Each row is a point. Before rounding, the points of a table are all equally far from one centre. They may lie mostly on one side of it. Write the centre, to within rounding.

Points:
-0.65  0.41  -0.08
0.00  0.46  0.42
-0.43  0.03  -0.61
-0.31  -0.07  0.74
0.35  -0.02  0.51
-0.10  0.08  0.72
-0.18  -0.70  0.45
-0.72  0.16  -0.33
0.11  0.52  -0.10
Centre: -0.18  -0.12  0.04

Points (13 x 9):
0.07  -0.67  -0.18  -0.38  -0.40  0.02  -0.18  -0.30  0.33
-0.03  -0.92  -0.25  -0.18  0.17  0.40  0.38  -0.29  -0.17
0.45  -0.79  0.21  -0.59  0.23  0.23  -0.07  -0.38  0.71
0.01  -0.85  -0.14  -0.33  0.48  0.31  0.37  -0.43  -0.24
-0.06  -0.50  0.24  -0.86  0.55  -0.04  0.42  -0.16  0.34
0.15  -1.05  0.00  -0.54  0.13  0.35  0.53  -0.18  0.00
0.46  -0.56  0.35  -1.10  0.30  0.57  -0.05  0.11  0.26
-0.33  -0.65  0.51  -0.61  -0.10  0.65  0.15  -0.29  -0.14
0.08  -0.44  -0.04  -0.28  0.71  -0.02  0.45  -0.19  -0.29
0.01  -0.81  0.04  -0.52  -0.12  0.59  0.54  -0.33  -0.09
0.06  -0.35  -0.22  -0.48  0.95  0.15  -0.13  0.08  0.17
-0.03  -0.27  -0.48  -0.38  0.13  0.31  0.20  -0.61  0.22
-0.48  -0.51  0.27  -0.41  -0.04  -0.03  0.24  -0.32  -0.16
Centre: 0.16  -0.37  0.16  -0.37  0.19  0.34  0.01  -0.06  0.09

Points:
-0.25  0.61  -0.13  0.56  0.27  -0.08  -0.34  0.11  -0.30  0.23  -0.23  -0.12  0.88  0.52
-0.19  0.53  0.10  0.27  0.24  -0.02  0.21  0.45  -0.17  0.10  -0.79  0.20  0.51  -0.04
-0.54  0.23  0.04  0.41  -0.03  -0.13  -0.21  -0.01  -0.24  -0.42  -0.49  -0.24  0.82  0.79
0.20  0.40  0.38  0.47  0.47  -0.64  -0.15  -0.10  -0.28  0.08  -0.30  -0.40  0.62  0.51
-0.05  0.55  0.30  0.68  0.25  -0.66  0.10  -0.09  -0.56  0.18  -0.16  0.04  0.81  0.59
0.16  0.71  0.12  0.21  -0.16  -0.41  0.33  0.05  0.02  -0.11  -0.38  -0.11  0.79  0.46
-0.27  0.54  0.57  0.68  -0.21  -0.25  0.03  0.67  -0.47  0.20  -0.24  -0.08  0.72  0.52
0.13  0.48  -0.10  0.49  0.29  -0.57  -0.19  -0.44  -0.58  -0.22  -0.41  0.32  0.56  0.60
-0.26  0.09  0.23  0.45  0.13  -0.04  -0.44  -0.34  -0.59  -0.05  -0.45  -0.43  0.94  0.49
0.02  0.66  0.33  0.68  -0.26  0.12  -0.62  0.33  -0.30  0.00  -0.12  0.07  0.74  0.56
-0.33  0.60  0.03  0.44  0.33  0.09  -0.22  0.06  0.05  -0.43  -0.50  0.31  0.50  0.27
0.23  0.35  0.59  0.68  0.26  -0.37  -0.39  -0.16  0.06  0.11  -0.08  0.06  0.59  0.38
0.17  0.92  0.06  0.50  -0.07  -0.01  0.09  -0.02  -0.42  0.25  -0.35  0.17  0.80  0.69
-0.02  0.70  0.03  -0.17  -0.23  -0.18  -0.27  -0.22  -0.79  0.00  0.21  0.06  0.21  -0.10
0.24  0.26  0.45  0.38  -0.36  -0.20  -0.74  0.26  -0.26  -0.27  -0.02  0.48  0.42  0.31
-0.21  0.33  0.22  0.47  0.17  -0.13  -0.58  0.17  -0.08  -0.44  -0.08  -0.13  0.73  0.74
0.02  0.51  0.44  0.84  -0.27  -0.08  0.03  -0.03  -0.32  0.36  0.20  -0.01  0.57  0.99
-0.13  0.33  0.04  0.94  0.19  -0.29  -0.12  0.55  -0.42  0.10  -0.20  0.13  0.87  0.46
0.33  0.53  0.42  0.62  0.38  -0.28  -0.12  0.25  -0.41  0.03  -0.50  0.25  0.66  0.77
0.10  0.66  0.43  0.74  0.13  -0.55  0.12  0.53  -0.74  -0.17  -0.25  0.20  0.47  0.03
-0.08  0.23  0.29  0.77  0.11  -0.78  -0.27  0.05  -0.41  0.39  -0.19  0.19  0.57  0.56
Centre: 0.00  0.15  0.17  0.43  -0.09  -0.02  0.04  0.03  -0.49  -0.08  -0.18  -0.03  0.17  0.34
